Every row gives one point. To make a cloud, some directions were put in groups of two or more. Within a group, all points are equally far from the middle, so they leave a hole (a ring in 2 directions, a hollow ball in 3). The other directions are filled evenly. Then the cloud was stretched, turned, moved and blurred a little. Count the holes, and give their numbers of directions, smallest first.

Cloud, 22 rows:
[[-10.4,6.0,5.6],
[-3.5,-4.9,2.6],
[-6.3,25.9,24.5],
[-18.9,13.0,-34.4],
[-24.1,25.1,-22.5],
[-9.6,8.7,-19.9],
[24.2,-23.2,-7.3],
[12.4,-20.8,-1.8],
[-25.9,18.9,-5.0],
[-13.3,-3.0,3.0],
[-11.9,13.0,-3.1],
[-0.2,-21.9,-38.3],
[-18.6,20.3,14.5],
[-31.3,15.1,2.4],
[-15.6,8.4,2.9],
[-1.4,-13.5,7.5],
[-8.5,29.6,4.3],
[-4.3,2.4,23.1],
[6.6,-19.5,28.3],
[-10.1,-21.3,15.7],
[-15.2,16.2,-6.7],
[-3.3,-12.6,-25.8]]
Holes: 0

Cloud (31 x 4):
[[-5.5,12.0,-30.1,-1.1],
[-3.0,29.6,11.7,0.3],
[-10.6,4.7,23.2,27.6],
[20.9,0.6,-22.8,-26.5],
[29.1,15.5,5.7,-5.4],
[25.6,-4.1,-26.5,-5.8],
[29.6,4.4,-18.7,3.1],
[-12.9,-22.0,12.9,-0.8],
[22.9,14.3,12.4,8.6],
[11.6,21.5,13.3,13.7],
[-5.4,-18.9,16.6,-11.1],
[27.1,4.7,-20.0,8.6],
[0.2,31.8,9.1,-8.5],
[13.8,16.0,24.7,6.9],
[-11.0,-20.7,-14.5,1.2],
[-15.4,23.2,-2.1,-11.2],
[-20.0,9.3,-12.3,-8.8],
[-6.8,-18.1,-18.8,-6.5],
[-13.3,17.2,-15.3,9.6],
[-3.5,26.9,9.3,-26.1],
[-2.3,-27.7,5.4,16.7],
[-14.5,-11.3,0.8,-18.1],
[3.8,-10.4,-5.9,35.9],
[-10.1,12.2,21.0,23.6],
[32.5,8.3,-9.4,-5.3],
[30.1,18.3,-4.2,-9.1],
[-13.1,-21.1,20.8,13.1],
[15.3,6.7,-7.3,27.3],
[-24.6,-8.5,12.3,-1.4],
[-15.7,-1.1,9.7,33.1],
[23.1,14.4,12.2,-26.9]]
Holes: 1 (4)
